Each row of a before or after table is a point. The points were changed in one or more steps. Then noise was added and the rows were shuffled. The steps act on how far a point lies along the listed directions, d1 being the first. What was done? A step turns or swaps two directions, mirrors them in a line or flattens them onto one, adds a multiple of one to another, or multiplies one. Angles are multiples of 10 degrees, from the lower direction toward the higher: turns from -170 to 170, lines from 10 to 170 but not 90. Use the fewest steps. Two steps may share a direction if one is a turn and the other turns, adds or multiplies; they go together, in the order done. Otherwise the lowest direction goes first.

Directions:
(1): [-0.17  0.36]
(2): [-0.36 -0.17]
Before (13 x 2):
[[-0.33 -0.34]
 [-0.35 -0.54]
 [-0.40  0.37]
 [ 0.21  0.51]
 [-0.02  0.23]
 [ 0.32  0.06]
 [ 0.04  0.01]
 [-0.02 -0.33]
 [-0.09 -0.43]
 [-0.26  0.22]
 [-0.49  0.32]
 [-0.26  0.20]
 [-0.08  0.04]]
After (13 x 2):
[[-0.20 -0.46]
 [-0.41  0.38]
 [ 0.11  0.46]
 [-0.33  0.38]
 [-0.02  0.22]
 [-0.22  0.22]
 [-0.06  0.06]
 [-0.19  0.24]
 [-0.21 -0.29]
 [ 0.03 -0.02]
 [ 0.22  0.02]
 [ 0.05 -0.31]
 [-0.03 -0.38]]
Steps: multiply d2 by 0.7

Directions:
(1): [-0.30 -0.53 -0.25 -0.01 -0.18  0.03]
(2): [-0.41  0.21  0.27  0.20 -0.26  0.27]
(3): [ 0.30  0.05 -0.32  0.35 -0.15  0.34]
Before (9 x 6):
[[-0.24 -0.08  0.22 -0.25  0.03 -0.11]
 [ 0.02  0.12  0.39 -0.11  0.13 -0.14]
 [ 0.38 -0.45 -0.53 -0.14  0.32 -0.30]
 [ 0.25  0.46  0.33 -0.16  0.33 -0.19]
 [ 0.14  0.10 -0.22  0.16  0.05  0.31]
 [ 0.06 -0.41 -0.30 -0.10  0.00 -0.04]
 [-0.58  0.14  0.22  0.33 -0.39  0.23]
 [ 0.65  0.20 -0.15  0.13  0.43 -0.27]
 [ 0.53 -0.10 -0.35 -0.22  0.01 -0.05]]
After (9 x 6):
[[-0.01  0.14  0.43 -0.06  0.06 -0.05]
 [-0.44  0.14  0.05  0.45 -0.43  0.35]
 [ 0.58  0.15 -0.06 -0.01  0.48 -0.37]
 [ 0.46 -0.12 -0.26 -0.34  0.06 -0.18]
 [ 0.01 -0.42 -0.25 -0.13  0.03 -0.08]
 [ 0.23  0.06 -0.27  0.10  0.10  0.25]
 [ 0.19  0.47  0.38 -0.14  0.28 -0.14]
 [ 0.21 -0.48 -0.35 -0.27  0.37 -0.42]
 [-0.30 -0.03  0.22 -0.17 -0.05 -0.05]]
Steps: turn d2 and d3 by 20 degrees

Directions:
(1): [-0.17 -0.43  0.07  0.06  0.01  0.68 -0.04 -0.33 -0.20  0.11 -0.11]
(2): [ 0.42  0.30  0.25 -0.11 -0.06  0.04  0.35 -0.58  0.03 -0.19 -0.11]
Before (12 x 11):
[[ 0.11  0.06 -0.07 -0.07 -0.08 -0.61 -0.05  0.37  0.07  0.03  0.13]
 [-0.18 -0.64  0.06  0.02  0.11  0.47 -0.24 -0.02 -0.22  0.10  0.00]
 [ 0.35  0.48 -0.13  0.06  0.07 -0.43  0.02  0.15  0.12  0.13  0.04]
 [ 0.17  0.02  0.27 -0.19 -0.07  0.10  0.15 -0.35  0.08 -0.06 -0.16]
 [ 0.07  0.13 -0.12  0.15  0.17 -0.18  0.13  0.12  0.14  0.04  0.05]
 [ 0.35  0.69 -0.08  0.07  0.13 -0.93  0.01  0.24  0.05 -0.17  0.16]
 [-0.46 -0.76  0.00  0.13  0.14  0.74 -0.24 -0.10 -0.22  0.15  0.05]
 [ 0.31  0.50  0.03 -0.02 -0.10 -0.38  0.12  0.01 -0.05 -0.04 -0.02]
 [ 0.23  0.32  0.05 -0.03 -0.03 -0.11 -0.08 -0.14  0.16  0.01  0.00]
 [-0.35 -0.67 -0.11  0.05 -0.15  0.66 -0.29  0.17 -0.07  0.34  0.06]
 [-0.19 -0.32  0.11  0.01 -0.07  0.89  0.17 -0.53 -0.28  0.18 -0.13]
 [-0.51 -0.54 -0.21  0.08  0.15  0.12 -0.60  0.42 -0.13  0.19  0.07]]
After (12 x 11):
[[ 0.17  0.16 -0.02  0.14  0.15 -0.09  0.20 -0.10  0.13  0.00  0.01]
 [-0.09 -0.28  0.18 -0.11 -0.04  0.34 -0.02 -0.22  0.00  0.06 -0.17]
 [-0.36 -0.34 -0.30  0.04 -0.16 -0.09 -0.41  0.79  0.16  0.29  0.22]
 [-0.21  0.02 -0.24 -0.04  0.11 -0.67 -0.47  0.65  0.11  0.03  0.16]
 [-0.60 -0.53 -0.24  0.16  0.17 -0.02 -0.46  0.69 -0.01  0.17  0.25]
 [ 0.33  0.33  0.17 -0.03 -0.11  0.07  0.22 -0.40 -0.15 -0.03 -0.11]
 [ 0.41  0.20  0.14 -0.13 -0.11 -0.49  0.22 -0.11  0.08 -0.10  0.03]
 [ 0.66  0.66  0.25  0.03  0.08 -0.34  0.34 -0.63 -0.08 -0.27 -0.04]
 [ 0.20  0.19  0.09 -0.03 -0.04  0.18 -0.08 -0.31  0.08  0.04 -0.04]
 [-0.62 -0.50 -0.21  0.12  0.00  0.57 -0.25  0.28 -0.23  0.35  0.03]
 [-0.27 -0.47 -0.12  0.03  0.14 -0.06 -0.39  0.51 -0.08  0.11  0.12]
 [ 0.51  0.41  0.04  0.03  0.05 -0.07  0.22 -0.33  0.04  0.08 -0.09]]
Steps: turn d1 and d2 by -60 degrees

Directions:
(1): [-0.41 -0.15 -0.04 -0.07  0.65  0.09 -0.14  0.28 -0.22  0.13  0.09  0.21
 -0.08 -0.13  0.16  0.61  0.37 -0.06]
(2): [-0.31  0.31 -0.13 -0.27  0.15  0.04  0.18 -0.69 -0.52  0.32  0.03  0.18
 -0.15  0.03  0.07 -0.13 -0.35 -0.13]
(3): [ 0.40  0.42 -0.56 -0.29 -0.02  0.06  0.17  0.12 -0.01  0.04  0.28  0.08
  0.12  0.39 -0.38  0.21  0.31 -0.28]
(4): [-0.26  0.24 -0.10  0.27  0.06  0.20 -0.49  0.00  0.30  0.58 -0.13  0.22
  0.35  0.10 -0.40 -0.14 -0.05  0.32]
Before (12 x 18):
[[ 0.33 -0.01 -0.46 -0.34  0.20  0.07  0.11  0.47 -0.13 -0.29  0.35 -0.01
   0.05  0.13 -0.39  0.53  0.62 -0.34]
 [-0.41 -0.09  0.22  0.12  0.21 -0.08  0.02 -0.61 -0.06  0.37 -0.25  0.10
  -0.02 -0.35  0.13 -0.40 -0.29  0.08]
 [ 0.33 -0.03 -0.18  0.07  0.02  0.07  0.07  0.37  0.33 -0.29  0.15 -0.08
   0.25  0.25 -0.32 -0.01  0.32  0.02]
 [ 0.19  0.06 -0.25 -0.54 -0.05 -0.19  0.54 -0.48 -0.46 -0.30  0.13 -0.19
  -0.29  0.01  0.20  0.06 -0.28 -0.26]
 [-0.45  0.23 -0.08  0.11  0.45  0.02 -0.14 -0.18 -0.05  0.34  0.01  0.29
   0.16  0.05 -0.08  0.24  0.05  0.00]
 [-0.41  0.20 -0.12 -0.23  0.02  0.13 -0.08 -0.59 -0.36  0.36 -0.34  0.28
   0.07  0.22 -0.07 -0.11 -0.21  0.08]
 [-0.02 -0.05  0.33  0.15 -0.26 -0.18 -0.01 -0.33 -0.05  0.01 -0.13 -0.08
  -0.25 -0.09 -0.09 -0.56 -0.52  0.11]
 [-0.20 -0.42  0.44  0.23  0.04 -0.35 -0.16  0.30  0.04 -0.04 -0.26 -0.07
  -0.06 -0.37  0.26  0.01  0.11  0.25]
 [ 0.01  0.18 -0.18 -0.33  0.30  0.02  0.26 -0.08 -0.38 -0.13  0.18  0.09
  -0.10  0.16  0.05  0.36  0.31 -0.49]
 [-0.09  0.23 -0.05  0.22 -0.32 -0.03 -0.16 -0.46  0.12  0.31 -0.26  0.11
   0.00 -0.05 -0.34 -0.53 -0.52  0.33]
 [-0.69  0.07  0.28 -0.20  0.14 -0.04  0.19 -0.87 -0.56  0.20  0.11  0.12
  -0.34 -0.18  0.34 -0.28 -0.59 -0.06]
 [ 0.63  0.37 -0.33 -0.37 -0.48 -0.24  0.63 -0.35 -0.20 -0.18  0.21 -0.07
  -0.14  0.17 -0.25 -0.15 -0.17 -0.43]]
After (12 x 18):
[[-0.26 -0.17  0.26  0.01  0.15 -0.17  0.26 -0.63 -0.19  0.09 -0.21 -0.02
  -0.17 -0.37  0.30 -0.36 -0.31 -0.06]
 [-0.14  0.11 -0.04 -0.34 -0.19 -0.01  0.25 -0.66 -0.47 -0.01 -0.28  0.12
  -0.13  0.22  0.10 -0.17 -0.27 -0.09]
 [ 0.08  0.31  0.01  0.10 -0.30 -0.15  0.18 -0.51  0.10  0.00 -0.05 -0.02
   0.11  0.15 -0.11 -0.40 -0.35 -0.05]
 [-0.48  0.21 -0.42 -0.31  0.60  0.13 -0.15 -0.24 -0.34  0.48  0.07  0.26
   0.07  0.02 -0.13  0.45  0.02  0.05]
 [ 0.03 -0.16  0.06 -0.21  0.01 -0.29  0.46 -0.31 -0.50 -0.44 -0.02 -0.07
  -0.57 -0.27  0.32  0.03 -0.25 -0.19]
 [-0.15 -0.32  0.40  0.33 -0.11 -0.31 -0.27  0.20  0.21  0.08 -0.33 -0.07
   0.07 -0.33  0.10 -0.18  0.00  0.33]
 [ 0.32 -0.05 -0.19  0.06  0.10  0.07  0.13  0.39  0.28 -0.32  0.18 -0.09
   0.21  0.23 -0.24  0.09  0.34 -0.02]
 [-0.83  0.11  0.24 -0.11  0.28  0.00  0.05 -0.86 -0.54  0.39  0.10  0.22
  -0.20 -0.17  0.25 -0.24 -0.54  0.02]
 [-0.10  0.23 -0.42 -0.38  0.55 -0.01  0.22  0.07 -0.42  0.24  0.32  0.33
  -0.14  0.00 -0.17  0.69  0.34 -0.42]
 [-0.29 -0.30  0.29 -0.03  0.35 -0.17  0.08 -0.06 -0.42 -0.16  0.06  0.01
  -0.49 -0.27  0.25  0.11 -0.12 -0.05]
 [-0.12  0.48 -0.29  0.01  0.13  0.20 -0.19 -0.20 -0.02  0.44  0.03  0.22
   0.31  0.31 -0.44 -0.02  0.14 -0.16]
 [ 0.32  0.26 -0.55 -0.07 -0.10  0.22 -0.23  0.31  0.27  0.16  0.21  0.06
   0.37  0.31 -0.80  0.04  0.37 -0.03]]
Steps: turn d1 and d4 by 130 degrees

Directions:
(1): [-0.25 -0.08  0.17 -0.05  0.17  0.30  0.39 -0.19 -0.17 -0.04 -0.07  0.16
 -0.10  0.68  0.27  0.46  0.05 -0.34 -0.46  0.02 -0.32 -0.13  0.38 -0.54
 -0.03  0.06 -0.07  0.40 -0.11  0.00 -0.42  0.14]
(2): [-0.21  0.13 -0.14 -0.44  0.04 -0.58  0.51  0.11 -0.16 -0.19  0.03 -0.01
  0.08 -0.01 -0.19 -0.17  0.00 -0.03 -0.01  0.07  0.11  0.42 -0.27  0.06
 -0.15  0.46 -0.48  0.41 -0.52  0.29  0.19  0.42]
Before (12 x 32):
[[ 0.46 -0.01 -0.03  0.48 -0.45  0.01 -0.91  0.16  0.34  0.44  0.11 -0.22
   0.10 -1.05 -0.22 -0.63 -0.13  0.48  0.65 -0.05  0.27 -0.07 -0.32  0.71
   0.08 -0.49  0.47 -0.97  0.54 -0.23  0.45 -0.53]
 [-0.45  0.04  0.14 -0.21  0.25  0.00  0.57 -0.14 -0.24 -0.23  0.08  0.42
  -0.19  0.51  0.07  0.48 -0.03 -0.18 -0.67  0.09 -0.16  0.02  0.31 -0.44
  -0.27  0.29 -0.40  0.67 -0.50  0.04 -0.32  0.20]
 [-0.22 -0.05  0.10  0.01  0.41  0.52  0.27 -0.30 -0.10  0.12 -0.18  0.14
  -0.09  0.88  0.31  0.39  0.05 -0.32 -0.63 -0.13 -0.45 -0.11  0.40 -0.52
   0.04 -0.05  0.03  0.41  0.04 -0.29 -0.45 -0.10]
 [-0.10 -0.09  0.15  0.15  0.08  0.42 -0.22 -0.16  0.10  0.00 -0.12  0.05
  -0.19  0.22  0.35  0.21  0.07 -0.19 -0.20  0.08 -0.27 -0.30  0.25 -0.11
   0.13 -0.10  0.15 -0.04  0.27 -0.29 -0.13 -0.15]
 [-0.07 -0.02  0.05  0.17 -0.13  0.11  0.14 -0.13 -0.02  0.05  0.03  0.03
  -0.12  0.41  0.11  0.27  0.15 -0.11 -0.36 -0.08 -0.23 -0.19  0.22 -0.37
  -0.13 -0.14  0.12  0.18 -0.09 -0.01 -0.17 -0.08]
 [-0.14 -0.17  0.09 -0.22  0.09  0.31  0.21 -0.02 -0.03 -0.11 -0.04  0.07
  -0.06  0.34  0.23  0.51 -0.06 -0.43 -0.28  0.02 -0.18 -0.20  0.21 -0.28
  -0.02 -0.10 -0.20  0.24  0.11  0.01 -0.16  0.01]
 [ 0.24 -0.06 -0.11  0.15  0.03  0.14 -0.26  0.05  0.23  0.03  0.19  0.03
   0.15  0.09  0.00  0.03  0.01  0.03  0.15 -0.01 -0.08  0.10 -0.06 -0.12
  -0.03 -0.10  0.31  0.03  0.06 -0.10 -0.08 -0.02]
 [ 0.20  0.00  0.06 -0.01  0.00 -0.03 -0.15  0.13  0.23  0.22 -0.07 -0.06
  -0.28 -0.24 -0.26 -0.37 -0.02  0.16  0.25 -0.18  0.05  0.01 -0.07  0.18
  -0.04 -0.01  0.12 -0.03  0.26 -0.24  0.08 -0.15]
 [ 0.31  0.05 -0.11  0.19 -0.22 -0.09 -0.61  0.35  0.15 -0.11  0.19 -0.22
   0.08 -0.71 -0.17 -0.29 -0.23  0.29  0.43 -0.04  0.32  0.11 -0.24  0.55
   0.19 -0.19  0.21 -0.52  0.53 -0.35  0.33 -0.41]
 [-0.24  0.00  0.12 -0.04 -0.21  0.04  0.22  0.05 -0.16  0.18 -0.05  0.24
  -0.09  0.18  0.01  0.14  0.01 -0.16 -0.24 -0.12 -0.26 -0.05 -0.02 -0.30
   0.14  0.15 -0.24  0.22 -0.10 -0.03 -0.13  0.25]
 [ 0.34 -0.05 -0.17  0.25 -0.31 -0.01 -0.90  0.22  0.36  0.02 -0.03 -0.34
   0.16 -0.95 -0.28 -0.35  0.06  0.53  0.81 -0.03  0.43 -0.06 -0.44  0.78
   0.09 -0.29  0.39 -0.83  0.59 -0.01  0.33 -0.32]
 [-0.11  0.02  0.08  0.23 -0.01  0.21 -0.06  0.01  0.02 -0.09  0.03  0.08
  -0.14  0.40  0.23  0.23  0.00 -0.36 -0.13  0.02 -0.12 -0.12  0.16 -0.46
   0.02 -0.15 -0.08  0.13 -0.21 -0.04 -0.35 -0.05]]
After (12 x 32):
[[-0.11  0.09 -0.13 -0.23 -0.01 -0.40 -0.03  0.07  0.09 -0.17 -0.05 -0.07
  -0.02 -0.33 -0.05 -0.29  0.07  0.05  0.18  0.14  0.08  0.19 -0.33  0.38
  -0.02  0.29 -0.24  0.02 -0.10 -0.01  0.41  0.13]
 [ 0.27  0.06 -0.01  0.38 -0.11  0.10 -0.74  0.11  0.26  0.08  0.14  0.13
  -0.09 -0.76 -0.19 -0.18 -0.13  0.53  0.19 -0.04  0.31 -0.21 -0.06  0.53
   0.02 -0.36  0.28 -0.60  0.34 -0.28  0.24 -0.54]
 [ 0.13 -0.01 -0.12 -0.05  0.07 -0.14 -0.02  0.10  0.14 -0.08  0.21  0.05
   0.20  0.12 -0.07 -0.03  0.02  0.00  0.15  0.01 -0.07  0.27 -0.14 -0.13
  -0.12  0.14  0.09  0.24 -0.21  0.00 -0.03  0.17]
 [ 0.16  0.09 -0.13  0.13 -0.31 -0.33 -0.12  0.08  0.10  0.05  0.11 -0.12
   0.00 -0.29 -0.24 -0.25  0.10  0.24  0.09 -0.10  0.13  0.04 -0.24  0.20
  -0.16 -0.08  0.08 -0.13 -0.08  0.04  0.31 -0.08]
 [-0.37  0.01  0.08 -0.33  0.18 -0.07  0.65  0.09 -0.29 -0.38  0.07  0.08
  -0.06  0.58  0.16  0.44 -0.13 -0.39 -0.48  0.04 -0.23  0.24  0.25 -0.43
  -0.01  0.40 -0.39  0.66 -0.20 -0.03 -0.29  0.27]
 [-0.07 -0.01  0.16 -0.20  0.14 -0.01  0.35  0.05  0.04  0.11 -0.08  0.09
  -0.34  0.26 -0.15 -0.12 -0.01 -0.10 -0.11 -0.14 -0.16  0.09  0.12 -0.20
  -0.15  0.22 -0.14  0.43 -0.05 -0.13 -0.16  0.11]
 [ 0.26  0.19 -0.31 -0.03  0.05 -0.31 -0.44  0.18  0.20  0.15 -0.02 -0.18
   0.16 -0.62 -0.34 -0.69 -0.05  0.42  0.38 -0.14  0.31  0.29 -0.49  0.71
   0.04 -0.01  0.03 -0.38  0.13 -0.20  0.53 -0.24]
 [ 0.18 -0.07 -0.13 -0.17 -0.12 -0.13 -0.28  0.24  0.15 -0.06  0.07 -0.14
   0.07 -0.52 -0.12 -0.08 -0.11  0.02  0.28  0.00  0.24 -0.03 -0.31  0.40
   0.00 -0.14 -0.13 -0.26  0.23  0.02  0.40 -0.13]
 [ 0.02 -0.03  0.08  0.16 -0.37  0.01 -0.29  0.13  0.00  0.24 -0.03  0.14
   0.00 -0.35 -0.13 -0.17 -0.04  0.12  0.12 -0.16 -0.08 -0.11 -0.19  0.11
   0.21 -0.07  0.00 -0.26  0.20 -0.15  0.12 -0.04]
 [ 0.10  0.18 -0.16  0.17 -0.16 -0.25 -0.35  0.23  0.17 -0.10  0.09 -0.09
  -0.02 -0.33 -0.11 -0.28 -0.03  0.00  0.36  0.02  0.25  0.11 -0.31  0.13
   0.01 -0.08 -0.12 -0.19 -0.20 -0.01  0.17 -0.07]
 [-0.63  0.01  0.18 -0.46  0.07 -0.20  1.06 -0.15 -0.42 -0.05  0.02  0.22
   0.00  0.80  0.17  0.34  0.02 -0.50 -0.63  0.13 -0.42  0.37  0.19 -0.67
  -0.24  0.53 -0.59  0.90 -0.74  0.31 -0.35  0.63]
 [-0.60 -0.07  0.07 -0.47  0.19 -0.01  0.82 -0.15 -0.32 -0.36 -0.19  0.07
   0.02  0.82  0.17  0.62  0.22 -0.44 -0.44  0.12 -0.30  0.19  0.18 -0.59
  -0.19  0.49 -0.42  0.84 -0.42  0.37 -0.50  0.63]]
Steps: turn d1 and d2 by -170 degrees
